Each point is reached from the start by the listed moves, each made once or not at all, plus a little noise. Is the number of moves made odd or even? Then give how often each move was made.
In the rows, zero is written as 128.

Moves:
(1): [132  42  78 117]
(2): [184 101 167 183]
Start: [132 121  99 132]
Points:
[189  94 139 187] -> odd (0, 1)
[130 117 102 130] -> even (0, 0)
[133  31  50 121] -> odd (1, 0)

Moves:
(1): [136 138 141 124 106 112 106 119 131]
(2): [140 149 134 101 117 137 137 126 170]
(3): [101 108 171 141 115 139 116 119 125]
(4): [160 110 106 113 153 140  85 159 162]
(5): [112 125 152 141 164  77 119 127 136]
(6): [124 120 135  99 155 126 130 105 122]
(7): [173  83 137 125  89 134 168 140 134]
(8): [150 151 171 111 142 128 128 178  84]
(9): [103 100 113 118 124 124 124 145 115]
Start: [138  95 122 110 100  98 110 128 129]
Points:
[122  77 121  44 112 102 114 121 152] -> odd (0, 1, 0, 0, 0, 1, 0, 0, 1)
[191 109 122  65  92 103  55 148 207] -> odd (1, 1, 0, 1, 0, 0, 0, 0, 0)
[128 105 249 115 115  41  65 157  93] -> even (1, 0, 1, 0, 1, 0, 0, 1, 0)
[164  33 192  64 135  45 139 183  80] -> odd (0, 0, 0, 0, 1, 1, 1, 1, 1)
[172  76 100  94 123 111  67 158 165] -> odd (0, 0, 0, 1, 0, 0, 0, 0, 0)
